Each row is a point. To make a cloud, some directions were put in groups of two or more. Within a group, all points are equally far from the middle, so they leave a hole (a ring in 2 directions, a hollow ball in 3). The other directions are filled evenly. Then the cloud was stretched, turned, moved and blurred a little. Count the holes, and give their numbers of directions, smallest first.

Cloud (19 x 3):
[[-0.72 -0.47 -0.44]
 [ 0.49 -0.51 -0.73]
 [ 0.53 -0.22  0.16]
 [-0.02 -0.58 -0.37]
 [-0.02 -0.09 -0.05]
 [ 0.23 -0.25 -0.90]
 [-0.07 -0.23 -0.41]
 [ 0.31  0.08 -0.59]
 [ 0.10  0.58 -0.21]
 [-0.44 -0.10 -0.15]
 [ 0.13  0.27 -0.81]
 [ 0.66 -0.08  0.06]
 [ 0.21 -0.48 -0.65]
 [-0.21  0.03 -0.75]
 [ 0.42  0.62 -0.67]
 [-0.42  0.00  0.02]
 [ 0.00  0.40  0.33]
 [-0.06 -0.08  0.12]
 [ 0.38 -0.21 -0.55]]
Holes: 0

Cloud, 27 rows:
[[-0.28  0.56  0.38  0.34]
 [-0.25 -0.16  0.93  0.02]
 [-0.29  0.24 -0.30 -0.18]
 [-0.56 -0.72 -0.02 -0.12]
 [-0.57  0.34  0.04  0.88]
 [-0.72  0.07 -0.30  0.16]
 [ 0.23  0.35  0.45  0.06]
 [ 0.28  0.04  0.30  0.33]
 [-0.19 -0.20  0.84 -0.23]
 [ 0.10 -0.47  0.49 -0.09]
 [-0.26 -0.40 -0.22 -0.46]
 [-0.69  0.32 -0.16  0.24]
 [ 0.11  0.52 -0.43  0.14]
 [ 0.62 -0.38  0.33  0.58]
 [-0.72  0.20 -0.37 -0.54]
 [ 0.07  0.00  0.10 -0.23]
 [ 0.08  0.21  0.57  0.14]
 [-0.52 -0.79 -0.45  0.00]
 [-0.41  0.06  0.13 -0.85]
 [-0.88 -0.01  0.21  0.75]
 [ 0.04 -0.50  0.13  0.22]
 [-0.29 -0.12  0.67  0.39]
 [-0.78 -0.12  0.48  0.40]
 [ 0.17 -0.27 -0.01  0.69]
 [-0.06  0.25 -0.06 -0.13]
 [ 0.28 -0.64 -0.09 -0.64]
 [ 0.00  0.30  0.39 -0.37]]
Holes: 0

Cloud (56 x 6):
[[-0.21  0.45 -0.58  0.03 -0.16 -0.38]
 [-0.02 -0.12  0.49 -0.76  0.15  0.36]
 [-0.32  0.05 -0.18  0.08 -0.81 -0.29]
 [ 0.36  0.54  0.03  0.63 -0.28  0.38]
 [-0.71  0.19  0.40 -0.39  0.21  0.01]
 [-0.47  0.19  0.13 -0.23 -0.41 -0.13]
 [ 0.20  0.71  0.32  0.13 -0.13  0.10]
 [ 0.26  0.25 -0.52  0.50 -0.35 -0.86]
 [-0.30 -0.38 -0.17  0.32  0.90  0.68]
 [ 0.25  0.06 -0.75 -0.05 -0.39  0.09]
 [ 0.09 -0.29 -0.03  0.11 -0.49 -0.07]
 [-0.05 -0.76  0.33  0.08 -0.61  0.09]
 [-0.42  0.06  0.19  0.45 -0.57 -0.65]
 [-0.54 -0.03  0.27 -0.18 -0.22 -0.23]
 [-0.64 -0.48 -0.14 -0.73 -0.17 -0.33]
 [-0.42  0.19 -0.10 -0.01 -0.92  0.22]
 [-0.12 -0.19  0.10  0.39  0.37  0.19]
 [ 0.43  0.41 -0.72  0.32  0.53 -0.02]
 [-0.81  0.26  0.35  0.61 -0.59 -0.50]
 [ 0.35  0.25  0.26  0.29  0.33 -0.49]
 [-0.06 -0.15  0.71 -0.16 -0.32 -0.24]
 [-0.54 -0.57 -0.60 -0.36 -0.14  0.44]
 [-0.36  0.64 -0.11 -0.48 -0.02 -0.27]
 [ 0.22  0.33 -0.88 -0.10 -0.04  0.12]
 [ 0.41 -0.87 -0.80  0.11  0.22  0.15]
 [-0.39 -0.71  0.03  0.03 -0.12 -0.39]
 [-0.50 -0.12 -0.09  0.39  0.02  0.24]
 [-0.20 -0.64 -0.13 -0.32  0.31  0.46]
 [-0.53  0.72  0.44 -0.04 -0.25 -0.15]
 [ 0.21  0.51 -0.94 -0.57 -0.17 -0.03]
 [ 0.00  0.35  0.24 -0.34  0.43 -0.27]
 [-0.29  0.03  0.30  0.54 -1.01 -0.12]
 [-0.07 -0.21  0.59 -0.21  0.33  0.24]
 [ 0.68 -0.54 -0.58  0.45  0.24 -0.06]
 [-0.48 -0.36 -0.82  0.41 -0.32  0.08]
 [ 0.59 -0.24 -0.50  0.17  0.55 -0.02]
 [ 0.12 -0.48 -0.45  0.62  0.45  0.29]
 [ 0.21 -0.13  0.35 -0.05  0.40  0.42]
 [ 0.58 -0.74 -0.34 -0.27 -0.47  0.23]
 [-0.14  0.56  0.44  0.39  0.08 -0.39]
 [-0.24 -0.49  0.30  0.01 -0.77  0.64]
 [ 0.14  0.10  0.43 -0.40  0.19 -0.32]
 [ 0.07  0.61 -0.58 -0.27 -0.26 -0.58]
 [ 0.20 -0.45 -0.52 -0.82  0.23 -0.06]
 [ 0.50  0.06 -0.08 -0.04  0.01  0.11]
 [ 0.36  0.57  0.18 -0.35 -0.24  0.00]
 [-0.06 -0.29  0.27 -0.70  0.35  0.46]
 [-0.71 -0.06 -0.44 -0.50 -0.57 -0.10]
 [-0.17 -0.81 -0.12 -0.02 -0.21  0.33]
 [-0.66 -1.13 -0.57 -0.49  0.04  0.69]
 [ 0.41 -0.22 -1.02  0.15 -0.07  0.03]
 [-0.43 -0.50  0.03 -0.28 -0.11  0.20]
 [-0.02 -0.57  0.19 -0.18 -0.16 -0.49]
 [ 0.49  0.42 -0.07  0.87 -0.70  0.14]
 [-0.13  0.18  0.35  0.49 -0.06  0.38]
 [ 0.42  0.11  0.11  0.01  0.11  0.27]]
Holes: 0

Cloud:
[[ 0.09  0.07 -0.56 -0.14  0.27  0.14 -0.84  0.52]
 [-0.36 -0.32  0.70  0.43 -0.53  0.17 -0.24  0.21]
 [-0.10 -0.40 -0.72 -0.13 -0.61 -0.18 -0.46 -0.06]
 [ 0.40 -0.33 -0.62 -0.05  0.54 -0.49  0.62 -0.40]
 [ 0.15  0.41  0.30  0.08  0.76  0.39  0.69  0.50]
 [-0.27 -0.47  0.18  0.54 -0.10 -0.47  0.41 -0.14]
 [-0.40  0.39  0.02  0.22  0.44  0.49 -0.48 -0.42]
 [ 0.30  0.88 -0.01 -0.33  0.14  0.05 -0.37 -0.13]
 [-0.14  0.08 -0.39  0.57  0.23 -0.18 -0.23 -0.77]
 [ 0.60 -0.62  0.10  0.17 -0.44  0.05  0.03  0.20]
 [ 0.27 -0.09 -0.06 -0.28  0.56 -0.02 -0.66  0.58]
 [ 0.46 -0.02 -0.72  0.29  0.20 -0.45  0.04  0.24]
 [ 0.70  0.73 -0.18  0.55  0.40 -0.36  0.16 -0.37]
 [ 0.01 -0.55  0.36  0.71 -0.19 -0.07  0.32  0.41]
 [ 0.50 -0.17 -0.09  0.33 -0.80 -0.04 -0.21 -0.17]
 [-0.15  0.17 -0.46 -0.63 -0.33  0.17 -0.62  0.19]
 [-0.15  0.85 -0.20  0.40 -0.31  0.22 -0.28  0.03]
 [ 0.05 -0.51 -0.50 -0.02 -0.44 -0.66 -0.17  0.27]
 [ 0.22  0.36 -0.12  0.04 -0.65 -0.20  0.44 -0.77]
 [-0.12 -0.04  0.12  0.74  0.02 -0.57  0.58 -0.36]
 [ 0.70 -0.05 -0.49  0.38  0.50 -0.13  0.09  0.16]
 [ 0.54 -0.48  0.32 -0.20 -0.28  0.05  0.05  0.21]
 [ 0.12  0.32 -0.57 -0.59  0.64  0.46  0.12 -0.22]
 [-0.22 -0.32  0.67 -0.10 -0.25 -0.16  0.17  0.30]
 [ 0.68  0.22  0.13 -0.02 -0.62 -0.38  0.17 -0.27]
 [-0.11  0.05 -0.06 -0.66 -0.21  0.08 -0.14  0.51]
 [-0.03  0.47  0.46  0.20 -0.60 -0.68 -0.41 -0.04]
 [ 0.14  0.58 -0.06  0.64  0.63 -0.04 -0.07 -0.40]
 [ 0.47  0.60 -0.72  0.66 -0.06 -0.17  0.10 -0.10]
 [-0.91 -0.35 -0.59  0.05  0.19 -0.16 -0.35  0.31]
 [ 0.00  0.35 -0.07  0.65  0.38 -0.64  0.65 -0.68]
 [ 0.27  0.42  0.64  0.60  0.20 -0.57  0.31 -0.07]
 [-0.51  0.14 -0.14  0.47 -0.19  0.08  0.80  0.06]
 [ 0.02  0.34 -0.13 -0.60 -0.19  0.35  0.07 -0.87]
 [-0.17  0.25  0.10  0.01  0.95 -0.17  0.38  0.19]
 [ 0.06 -0.02  0.22  0.81  0.63  0.26  0.34  0.42]
 [-0.39 -0.19  0.26  0.55  0.17  0.40  0.07 -0.09]
 [-0.06 -0.22  0.34  0.69  0.27 -0.09  0.51 -0.23]
 [-0.09  0.54 -0.15  0.81  0.74 -0.23  0.48  0.49]
 [-0.13  0.87 -0.52 -0.31  0.49  0.40 -0.04 -0.72]
 [ 0.01  0.33 -0.27  0.03 -0.65  0.33 -0.32 -0.25]
 [-0.03  0.71  0.03  0.26  0.05 -0.82  0.46 -0.53]
 [ 0.48 -0.29  0.01 -0.39 -0.31 -0.03  0.12 -0.56]
 [-0.05  0.28  0.21  0.16 -0.59 -0.34  0.33 -0.75]
 [-0.11 -0.25 -0.57 -0.07  0.04  0.50 -0.48  0.47]
 [ 0.21 -0.16 -0.45  0.12 -0.47 -0.62 -0.75 -0.16]
 [-0.68  0.17  0.04 -0.02  0.56  0.42 -0.22  0.34]
 [-0.47  0.70 -0.04  0.28  0.10  0.21  0.39  0.68]
 [-0.79  0.53 -0.02 -0.07  0.02 -0.32 -0.13  0.33]
 [ 0.28  0.31 -0.62  0.48  0.16 -0.51  0.30 -0.89]
 [-0.13 -0.16 -0.34 -0.50  0.44  0.55 -0.44  0.24]
 [ 0.22 -0.07  0.04  0.44 -0.53  0.36 -0.38 -0.43]
 [-0.76  0.12 -0.39  0.25  0.18 -0.19 -0.10  0.51]
 [-0.79  0.14 -0.09 -0.13 -0.18 -0.19 -0.11  0.59]
 [-0.16 -0.40 -0.46  0.58  0.12 -0.35  0.68  0.17]
 [-0.62  0.28 -0.26 -0.47  0.49  0.05  0.04  0.44]
 [-0.25  0.67  0.35  0.41  0.04  0.63 -0.17  0.11]
 [-0.67  0.59 -0.40  0.22  0.36 -0.61  0.32 -0.12]
 [-0.09 -0.12 -0.70  0.04 -0.24 -0.46  0.12  0.46]
 [-0.35  0.89 -0.08  0.46  0.65  0.25  0.05  0.04]
 [-0.66 -0.26 -0.58 -0.25  0.64 -0.29 -0.44  0.32]
 [ 0.63 -0.05  0.20  0.21 -0.33 -0.34 -0.03 -0.65]
 [ 0.42  0.41 -0.43 -0.22  0.73  0.28  0.08  0.26]
 [ 0.48  0.03 -0.12 -0.47  0.08 -0.42  0.54 -0.17]
 [ 0.02  0.10  0.14  1.03  0.02  0.26  0.84  0.39]
 [-0.50  0.01 -0.24  0.50 -0.16 -0.11  0.99 -0.20]
 [-0.73  0.13  0.04  0.43 -0.45 -0.03 -0.30  0.23]
 [-0.13  0.47 -0.20 -0.76 -0.04  0.19 -0.71 -0.38]
 [ 0.39 -0.44 -0.26 -0.17 -0.17  0.33  0.24 -0.54]
 [ 0.77  0.17 -0.52  0.29  0.43 -0.30  0.41 -0.57]
 [ 0.35 -0.23  0.36 -0.33  0.06 -0.31  0.11  0.39]
 [ 0.00  0.71 -0.22  0.87 -0.34 -0.13  0.06  0.00]
 [ 0.34 -0.60 -0.50  0.29 -0.08 -0.14  0.55 -0.08]
 [ 0.26 -0.11 -0.33  0.03 -0.54 -0.60  0.06 -0.83]
 [ 0.02 -0.56 -0.30 -0.11  0.02  0.21  0.81 -0.28]
 [-0.26  0.40 -0.06  0.74  0.67  0.37  0.36  0.03]
 [-0.08  0.09 -1.03  0.30  0.32 -0.24  0.77  0.26]
 [-0.38  0.39 -0.82  0.16  0.72 -0.20  0.67  0.36]
 [-0.48  0.43 -0.15 -0.37 -0.04  0.47 -0.68 -0.59]
 [-0.10 -0.38 -0.98 -0.05 -0.04 -0.51 -0.07 -0.01]
 [ 0.30  0.26 -0.08 -0.16  0.08  0.70 -0.86  0.16]
 [-0.09 -0.33  0.26 -0.24  0.36  0.14  0.63 -0.10]
 [ 0.37  0.13  0.27  0.18 -0.25 -0.38  0.19 -0.88]
 [-0.72  0.50 -0.13  0.29  0.28  0.10 -0.56  0.08]
 [ 0.14  0.15 -0.66 -0.18  0.67 -0.53  0.39  0.16]]
Holes: 2 (2, 4)

Cloud:
[[ 0.07  0.59 -0.21  0.73  0.32 -0.17  0.35  0.91  0.07]
 [-0.39 -0.09 -0.64  0.67  0.49 -0.30 -0.16  0.28 -0.17]
 [ 0.13 -0.74  0.01 -0.72  0.34 -0.23  0.05  0.68  0.05]
 [ 0.48 -0.33 -0.69 -0.17 -0.35  0.09 -0.45 -0.11  0.03]
 [-0.33  0.14 -1.01 -0.05  0.16 -0.14  0.29 -0.73  0.33]
 [ 0.03  0.10  0.32  0.20 -0.78  0.19  0.86 -0.29  0.04]
 [ 0.64 -0.42  0.25 -0.10 -0.10  0.57 -0.06 -0.51 -0.22]
 [ 0.02 -0.12 -0.70 -0.68 -0.02 -0.20  0.74 -0.08 -0.43]
 [-0.33 -0.55  0.59  0.08 -0.30  0.17  0.20 -0.02 -0.74]
 [-0.34 -0.42 -0.73  0.00  0.66  0.44 -0.06 -0.19 -0.42]
 [-0.12  0.01 -0.48  0.05 -0.12  0.43 -0.21  0.61 -0.48]
 [ 0.36  0.11 -0.50  0.94 -0.10  0.28  0.01 -0.57  0.01]
 [-0.64 -0.32 -0.25  0.00 -0.29 -0.86  0.05  0.44  0.27]
 [-0.84 -0.68 -0.26  0.13  0.19 -0.25  0.37 -0.13  0.42]
 [-0.14  0.28 -0.07 -0.06  0.67 -0.23 -0.11 -0.32  0.56]
 [ 0.08 -0.41 -0.20  0.80 -0.73  0.40  0.48 -0.42  0.51]
 [-0.04 -0.39  0.28  0.43 -0.86  0.11 -0.13  0.37 -0.74]
 [ 0.28  0.17 -0.50 -0.36 -0.44 -0.08 -0.50  0.33  0.17]
 [-0.60 -0.84 -0.04 -0.23 -0.04 -0.30  0.14  0.38  0.01]
 [ 0.51 -0.27  0.58  0.39 -0.49  0.34  0.63  0.30  0.04]
 [ 0.16 -0.65 -0.02 -0.38 -0.31  0.94  0.40 -0.13 -0.04]
 [-0.46  0.31  0.56  0.82 -0.31  0.19  0.31  0.51 -0.24]
 [-0.75  0.04 -0.21  0.47 -0.42 -0.74 -0.35  0.16  0.52]
 [ 0.11  0.25 -0.75  0.21 -0.65  0.22  0.14  0.17 -0.06]
 [-0.44 -0.40 -0.43  0.53 -0.36 -0.54  0.56 -0.18  0.63]
 [-0.13  0.35 -0.16 -0.09  0.50  0.57  0.15  0.71  0.25]
 [ 0.47  0.78  0.13  0.35 -0.20 -0.29  0.07  0.27  0.30]
 [-0.79 -0.19 -0.47  0.16 -0.50 -0.13 -0.23 -0.38  0.25]
 [ 0.25  0.13 -0.32 -0.17  0.29  0.90  0.59 -0.15 -0.23]
 [-0.06  0.29  0.05  0.05  0.39  0.37 -0.24 -0.40  0.32]
 [ 0.12 -0.85  0.58  0.29  0.33 -0.04  0.11 -0.07 -0.26]
 [-0.41  0.35 -0.50 -0.13  0.29 -0.50 -0.44  0.12  0.57]
 [ 0.04  0.12  0.60  0.07 -0.33 -0.01  0.83 -0.05  0.61]
 [-0.66 -0.38 -0.07  0.51 -0.18 -0.28  0.17  0.63 -0.22]
 [-0.01 -0.42  0.25 -0.72 -0.16 -0.45 -0.05  0.14  0.72]
 [ 0.00 -0.30 -0.19 -0.39  0.37 -0.23  0.25 -0.15  0.75]
 [ 0.52  0.47  0.22  0.44 -0.32  0.00 -0.45  0.54  0.01]
 [ 0.71 -0.13 -0.34  0.27 -0.13 -0.58 -0.21  0.05  0.14]
 [-0.42 -0.04 -0.33  0.11  0.66 -0.25 -0.60  0.69  0.03]
 [ 0.18 -0.30  0.43 -0.41  0.56 -0.21 -0.53  0.17 -0.18]
 [ 0.82 -0.12 -0.06 -0.34 -0.08  0.38  0.65 -0.41  0.07]
 [ 0.12 -0.42 -0.72  0.38  0.32  0.34  0.07  0.35 -0.61]
 [ 0.06  0.00 -0.58 -0.67  0.15 -0.49 -0.04 -0.12  0.08]
 [ 0.45 -0.25  0.16  0.08 -1.23 -0.28  0.49  0.38 -0.23]
 [ 0.25  0.05  0.05  0.68  0.17  0.41 -0.13  0.17 -0.60]
 [-0.49 -0.57  0.22  0.11 -0.13  0.19  0.27 -0.99  0.30]
 [-0.60 -0.37 -0.24 -0.32 -0.27 -0.78  0.12  0.51  0.10]
 [-0.68 -0.03  0.29 -0.11  0.03  0.25  0.86  0.25  0.26]
 [ 0.55 -0.06  0.43  0.43  0.03  0.57 -0.13  0.04 -0.18]
 [ 0.11  0.33 -0.27  0.65  0.54 -0.59  0.22  0.70  0.17]
 [-0.63 -0.39 -0.49 -0.32  0.07 -0.16 -0.25 -0.15 -0.46]
 [-0.04 -0.21 -0.53  0.64  0.44  0.85  0.31  0.21  0.08]
 [ 0.15 -0.43 -0.28  0.37 -0.10 -0.44 -0.39  0.13 -0.78]
 [ 0.14 -0.38 -0.60 -0.28  0.71  0.01  0.65 -0.58  0.23]
 [-0.46 -0.44  0.91  0.16 -0.16 -0.26 -0.19  0.12 -0.20]
 [-0.40  0.10 -0.47 -0.21  0.19 -0.12 -0.50 -0.20  0.14]
 [ 0.11  0.13  0.38  0.05  0.16  0.86  0.31 -0.15  0.40]
 [-1.15 -0.12  0.20 -0.03  0.13 -0.04 -0.16  0.04 -0.01]
 [-0.03 -0.19  0.20 -0.70 -0.98  0.21  0.44 -0.07 -0.07]
 [ 0.49  0.75  0.08  0.53  0.03  0.14  0.38  0.11  0.33]
 [-0.51 -0.20  0.38 -0.35  0.00 -0.48  0.65  0.19  0.06]
 [-0.02  0.41  0.40  0.32 -0.02  0.27 -0.22  0.33 -0.51]
 [ 0.60 -1.00  0.20  0.24 -0.21 -0.22 -0.04 -0.52 -0.14]
 [ 0.16  0.48 -0.24  0.49 -0.53 -0.37 -0.41  0.33  0.21]
 [-0.13  0.28 -0.44  0.65 -0.89 -0.01  0.35  0.01  0.19]
 [-0.24 -0.19  0.28 -0.17 -0.65  0.65  0.60 -0.25 -0.39]
 [ 0.63 -0.69  0.45  0.16  0.00  0.25 -0.38 -0.13 -0.46]
 [ 0.13 -0.41  0.85  0.44 -0.73  0.19 -0.26  0.62 -0.09]
 [ 0.63 -0.41 -0.65  0.09 -0.20 -0.40 -0.33 -0.07  0.10]
 [ 0.68  0.15 -0.73  0.53 -0.17 -0.19  0.72 -0.20 -0.09]
 [-0.74 -0.10 -0.02  0.10 -0.45  0.71  0.33 -0.62 -0.03]
 [-0.09 -0.50  0.19 -0.70 -0.38  0.09  0.59  0.51  0.08]
 [-0.57 -0.02  0.48  0.26 -0.36  0.00 -0.08 -0.37 -0.12]
 [ 0.34 -0.01  0.05  0.27 -0.41 -0.39 -0.59  0.11 -0.46]
 [ 0.02  0.11 -0.68  0.22 -0.43 -0.08 -0.44 -0.02  0.09]
 [-1.05 -0.48  0.01  0.49 -0.12  0.22 -0.24 -0.06  0.34]
 [-0.09 -0.25 -0.21 -0.30  0.75  0.23  0.14  0.57 -0.01]
 [ 0.24 -0.62  0.48  0.19  0.29 -0.16  0.72  0.10 -0.08]
 [-0.44  0.27  0.17 -0.21  0.33 -0.43  0.41  0.44 -0.31]
 [-0.48 -0.30  0.52  0.80 -0.43 -0.38 -0.43  0.18  0.46]
 [ 0.42 -0.42 -0.66 -0.12  0.13  0.47  0.60  0.22  0.05]
 [-0.45  0.01 -0.14 -0.27  0.64 -0.19 -0.10  0.10 -0.35]
 [ 0.24  0.33 -0.43 -0.07  0.34  0.74  0.85 -0.27 -0.01]
 [-0.29 -0.15 -0.30 -0.78 -0.38 -0.56  0.39  0.56 -0.18]
 [-0.60  0.36 -0.47  0.15  0.10  0.39 -0.35 -0.23  0.20]
 [-0.39 -0.92  0.28 -0.23 -0.05 -0.09  0.40 -0.42 -0.53]
 [ 0.28  0.02  0.62 -0.08 -0.85 -0.53  0.57  0.35  0.15]
 [ 0.13 -0.74 -0.05 -0.57  0.48  0.17 -0.39 -0.16 -0.37]
 [-0.32  0.04 -0.28 -0.18 -0.86  0.31 -0.01  0.39 -0.18]
 [ 0.03 -0.07  0.32  0.79  0.80 -0.44 -0.13  0.27  0.37]
 [-0.11 -0.78  0.60  0.62 -0.02 -0.16 -0.29  0.34 -0.07]
 [-0.04 -0.96  0.16  0.38 -0.56  0.43 -0.01  0.32 -0.41]]
Holes: 3 (2, 2, 3)
